Each row of a before or after table is a point. One or more steps were done to the points. Then noise was added and the rows were shuffled. The steps act on columns, c1 being the first. Write out the steps. A step turns or swaps two columns, mirrors them in a line or flattens them onto one, adds a multiple of one to another, or multiplies or shifts one. Angles are multiples of 10 degrees, from the lower column toward the higher: turns from -170 to 170, lines from 10 to 170 but not 90. Use the fewest steps. Two steps may share a column if one is a turn and the other turns, adds or multiplies; they go together, in the order done. Otherwise the lowest column goes first.

Before:
[[0.09, 0.09, -0.21],
[0.06, -0.09, -0.22],
[-0.07, -0.43, 0.01],
[-0.46, -0.20, -0.02],
[0.16, 0.23, 0.33],
[-0.33, -0.29, -0.58],
[0.01, -0.40, 0.18],
[-0.62, 0.06, 0.14],
[-0.22, 0.34, 0.32],
[-0.21, 0.05, 0.48],
[0.24, -0.22, -0.45]]
After, 11 rows:
[[-1.90, 0.12, -0.06],
[-0.66, 0.32, -0.33],
[0.03, 0.15, 0.36],
[-0.20, 0.03, 0.47],
[0.30, -0.19, -0.09],
[0.17, -0.21, 0.08],
[-1.34, -0.01, 0.18],
[-0.97, -0.55, 0.29],
[-0.65, 0.48, -0.05],
[0.49, 0.31, -0.24],
[0.70, -0.45, 0.22]]
Steps: multiply c1 by 3; turn c2 and c3 by -90 degrees

Before:
[[0.32, -0.21, -0.52, 0.49, 0.06, 0.43, 0.27, 0.55],
[0.04, 0.30, -0.25, -0.09, 0.02, 0.60, -0.18, 0.59],
[-0.31, 0.02, 0.63, -0.06, -0.17, -0.57, 0.27, -0.14],
[0.03, -0.24, -0.02, -0.10, 0.13, 0.39, 0.14, 0.61],
[0.24, 0.19, -0.22, 0.72, -0.22, 0.37, -0.42, 0.95],
[-0.32, 0.27, -0.19, -0.18, -0.20, -0.52, 0.19, -0.40],
[0.26, -0.34, -0.38, -0.05, 0.02, -0.02, -0.43, 0.58],
[-0.16, 0.14, 0.21, -0.08, -0.66, -0.23, 0.34, -0.18],
[-0.05, 0.36, 0.47, 0.06, -0.36, 0.24, -0.12, -0.79],
[0.13, 0.30, -0.38, 0.50, 0.50, 0.31, -0.10, 1.00],
[-1.00, 0.11, 0.25, 0.19, -0.59, 0.02, 0.02, -0.39],
[-0.20, -0.28, 0.35, -0.03, 0.12, 0.02, -0.13, -1.10]]
After:
[[-0.37, -0.33, -0.37, 0.61, 0.25, -0.89, 0.64, -0.14],
[-0.72, -0.08, 0.02, 0.22, -0.31, -0.61, 0.75, -0.16],
[-0.38, -0.13, 0.18, -0.06, 0.22, -1.19, 0.48, -0.42],
[0.05, 0.59, 0.27, -0.17, 0.02, 0.63, -0.41, 0.60],
[0.16, -0.24, 0.28, -0.28, -0.32, 0.45, -1.05, 0.58],
[-0.06, 0.39, -0.35, -0.64, -0.56, 0.30, -1.03, 0.94],
[0.48, 0.44, -0.10, -0.59, 0.28, 0.12, -0.35, 0.98],
[-0.34, 0.51, -0.31, 0.32, -0.26, -0.02, -0.27, -0.79],
[0.10, 0.06, 0.08, -0.02, 0.10, 0.94, 0.34, 0.70],
[0.24, 0.18, -0.05, -0.74, -0.39, 1.01, 0.73, 0.55],
[-1.01, 0.20, -0.44, -0.06, 0.88, -0.16, -0.05, -0.39],
[0.06, -0.17, -0.15, 0.33, 0.37, 0.35, -0.32, -1.09]]
Steps: turn c1 and c5 by -60 degrees; multiply c5 by 1.6; turn c2 and c6 by -40 degrees; multiply c6 by 2; turn c3 and c4 by 130 degrees; multiply c7 by 2.5

Before, 12 rows:
[[0.43, 0.03, -0.09, -0.62, 0.50, -0.17, -0.74, 0.49, 0.01, 0.01, -0.50, 0.93],
[0.06, 0.26, 0.08, -1.12, 0.17, 0.42, -0.35, 0.08, -0.07, -0.30, 0.05, 0.80],
[-0.10, 0.46, -0.18, -0.11, 0.60, -0.88, -0.34, -0.17, -1.11, -0.41, 0.22, 0.27],
[-0.26, 0.63, -0.49, 0.08, -0.02, 0.72, -0.99, 0.58, 0.19, -0.45, 0.71, -0.01],
[-0.24, 0.14, -0.04, 0.19, 0.25, 0.17, -0.64, -0.23, 0.65, 0.34, 0.67, -0.08],
[-0.15, 0.43, -0.81, 0.38, 0.07, 0.34, 0.18, 0.01, 0.01, 0.02, -0.10, -0.44],
[0.03, 0.55, 0.20, 0.30, 0.45, 0.29, -0.12, 0.64, 0.70, 0.49, -0.05, 0.02],
[-0.22, -0.11, 0.26, 0.32, -0.67, 0.47, 0.16, -0.14, -0.35, 0.12, 0.73, -0.05],
[-0.28, 0.42, -0.38, -0.41, -0.50, -0.21, -0.32, -0.12, 0.33, 0.25, 0.58, -0.23],
[0.70, 0.72, -0.08, 0.52, -0.25, -0.29, 0.51, -0.17, 0.24, -0.47, 0.56, 0.26],
[-0.53, 0.40, -0.94, -0.16, -0.30, 0.15, 0.36, 0.02, -0.85, -0.51, 0.41, 0.78],
[-0.68, -0.10, -0.14, -0.28, 0.19, -0.54, -0.56, 0.00, 0.26, -0.26, 0.17, -0.36]]
After:
[[-0.28, -0.01, 0.10, 0.30, -0.70, -0.28, -0.70, -0.15, 0.25, 0.23, -0.27, -0.13],
[0.68, -0.05, -0.11, 0.46, -0.18, 0.32, -0.75, -0.14, 0.82, 0.05, 0.09, 0.23],
[0.02, 0.00, 0.04, -1.05, 0.12, -0.66, 0.16, 0.09, 0.51, 0.49, -0.26, 0.73],
[-0.23, -0.07, -0.29, 0.12, -0.10, -0.15, -0.11, 0.61, 0.80, 0.88, -1.28, 0.02],
[-0.27, 0.00, -0.39, -0.43, -0.48, 0.14, -0.32, -0.04, 0.90, -0.28, -0.61, -0.23],
[-0.68, -0.07, -0.16, -0.35, 0.16, 0.79, 0.20, 0.00, 0.85, -0.42, -0.57, -0.38],
[-0.14, 0.01, -0.59, 0.36, 0.14, 0.08, 0.06, 0.05, 0.72, 0.30, 0.06, -0.55],
[-0.05, -0.02, 0.07, 0.28, 0.42, -0.62, 0.16, 0.58, 1.25, -0.18, -0.03, 0.06],
[-0.56, -0.07, -0.53, -0.16, -0.34, -0.23, -0.49, 0.06, -0.35, 0.55, 0.09, 0.69],
[-0.17, 0.04, -0.09, -0.12, 0.55, 0.65, -0.02, -0.10, -0.44, -0.33, -0.38, 0.33],
[0.37, 0.03, -0.03, -0.65, 0.48, -0.63, 0.73, 0.41, 0.61, -0.16, -0.41, 0.87],
[-0.33, 0.03, -0.05, 0.26, 0.27, -0.27, -0.30, -0.28, 1.20, -0.12, -0.89, 0.02]]
Steps: multiply c2 by 0; multiply c3 by 0.7; turn c6 and c10 by 130 degrees; add -0.7 times c12 to c6; turn c7 and c11 by 120 degrees; shift c9 by 0.60

Before (12 x 20):
[[0.33, -0.51, -0.07, 0.05, -0.04, -0.15, -0.54, -0.12, -0.26, 0.18, -0.31, 0.21, 0.39, 0.75, 0.00, 0.11, 0.15, -0.02, 0.20, 0.02],
[0.51, -0.50, -0.36, 0.85, 0.21, 0.45, -0.67, -0.51, -0.04, -0.45, 0.10, 0.55, 0.13, -0.64, -0.87, -0.26, 0.48, -0.16, -0.03, -0.78],
[-0.47, -0.33, -0.44, 0.11, -0.34, 0.12, 0.53, -0.07, 0.28, 0.81, -0.35, -0.38, 0.59, 0.77, 0.01, -0.47, -0.16, -0.36, -0.84, -0.09],
[-0.04, 0.25, -0.53, -0.03, -0.28, 0.18, -0.28, -0.81, -0.64, 0.01, -0.15, 0.07, 0.05, 0.34, 0.12, -0.21, 0.26, -0.13, 0.44, -0.62],
[0.59, -0.16, -0.14, 0.68, 0.37, 0.75, -0.95, -0.34, 0.29, -0.64, 0.67, -0.39, -0.17, -0.35, -0.38, -0.01, 1.06, -0.11, -0.06, -0.63],
[0.26, 0.00, 0.20, 0.53, -0.25, 0.06, -0.42, -0.50, 0.16, -0.95, -0.19, 0.19, 0.56, -0.36, -0.23, 0.26, 0.92, -0.14, 0.03, -0.60],
[0.27, 0.02, -0.37, 0.57, -0.01, 0.67, -0.59, 0.12, -0.83, -0.55, -0.19, 0.17, 0.08, 0.04, -0.33, -0.11, 0.91, -0.52, -0.21, -0.35],
[-0.81, -0.91, -0.69, -0.28, 0.03, -0.59, 0.28, 0.52, 0.27, 0.77, -0.62, -0.70, 0.15, -0.02, 0.26, -0.13, -0.12, -0.14, -0.87, -0.49],
[-0.15, -0.10, -0.22, -0.27, 0.03, -0.62, 0.49, 0.17, 0.03, 0.18, -0.32, 0.05, -0.07, 0.44, 0.20, -0.84, -0.03, 0.04, -0.48, 0.08],
[-0.38, 0.00, -0.45, -0.15, -0.41, 0.04, -0.01, -0.11, 0.42, 0.26, -1.04, 0.33, -0.41, 0.68, 0.07, -0.02, 0.01, -0.05, -0.08, 0.10],
[-0.02, -0.70, -0.08, 0.12, 0.77, -0.09, 0.64, -0.09, 0.37, 0.41, -1.05, -0.72, 0.08, -0.02, 0.37, -0.06, -0.35, -0.11, -1.10, -0.46],
[-0.48, -0.09, -0.16, 0.04, -0.16, -0.53, 0.38, 0.10, 0.01, 0.43, -0.71, -0.19, -0.08, 0.83, -0.07, 0.18, -0.43, 0.73, -1.00, -0.45]]
After:
[[1.09, -0.82, -0.66, -0.72, -0.01, -0.55, -0.22, 0.48, 0.40, -0.78, -0.64, -0.71, 0.15, -0.01, 0.27, -0.15, -0.13, -0.16, -0.44, -0.44],
[0.32, -0.65, -0.11, -0.22, 0.83, -0.11, 0.12, -0.11, 0.56, -1.13, -1.00, -0.73, 0.08, -0.02, 0.36, -0.02, -0.32, -0.12, -0.21, -0.50],
[-0.11, -0.54, -0.10, -0.19, -0.04, -0.17, -1.05, -0.12, -0.08, 0.02, -0.28, 0.20, 0.34, 0.76, 0.08, 0.12, 0.14, 0.02, 0.46, 0.10],
[-0.82, -0.14, -0.15, 0.60, 0.39, 0.80, -1.46, -0.32, 0.47, -0.07, 0.74, -0.39, -0.17, -0.38, -0.38, -0.05, 1.08, -0.06, 0.02, -0.65],
[0.26, -0.09, -0.30, -0.37, 0.06, -0.58, -0.01, 0.11, 0.22, -0.50, -0.40, 0.08, -0.05, 0.49, 0.17, -0.88, 0.00, 0.05, -0.16, 0.11],
[-0.59, 0.04, -0.39, 0.57, -0.07, 0.65, -1.14, 0.09, -0.59, -0.13, -0.15, 0.18, 0.04, 0.03, -0.36, -0.09, 0.91, -0.53, -0.22, -0.27],
[0.50, 0.01, -0.46, -0.18, -0.39, 0.00, -0.51, -0.13, 0.61, -0.07, -1.03, 0.33, -0.37, 0.61, 0.08, -0.06, 0.02, -0.02, -0.23, 0.14],
[0.06, 0.28, -0.50, 0.11, -0.25, 0.22, -0.79, -0.84, -0.45, 0.40, -0.19, 0.08, -0.02, 0.32, 0.08, -0.21, 0.21, -0.12, 0.12, -0.57],
[0.64, -0.07, -0.19, 0.00, -0.19, -0.56, -0.13, 0.10, 0.25, -0.92, -0.72, -0.18, -0.03, 0.81, -0.10, 0.19, -0.42, 0.70, -0.43, -0.44],
[-0.64, -0.44, -0.33, 0.57, 0.22, 0.41, -1.15, -0.47, 0.13, -0.11, 0.12, 0.58, 0.13, -0.68, -0.89, -0.28, 0.46, -0.14, 0.09, -0.75],
[0.93, -0.34, -0.47, -0.06, -0.38, 0.06, 0.05, -0.08, 0.48, -0.86, -0.36, -0.37, 0.64, 0.77, 0.03, -0.53, -0.15, -0.47, -0.16, -0.13],
[-0.89, -0.02, 0.19, 0.51, -0.24, 0.04, -0.93, -0.51, 0.39, 0.21, -0.20, 0.19, 0.59, -0.36, -0.25, 0.29, 0.93, -0.13, -0.36, -0.60]]
Steps: turn c1 and c10 by -130 degrees; turn c10 and c19 by -70 degrees; add 0.5 times c2 to c4; shift c7 by -0.50; shift c9 by 0.20
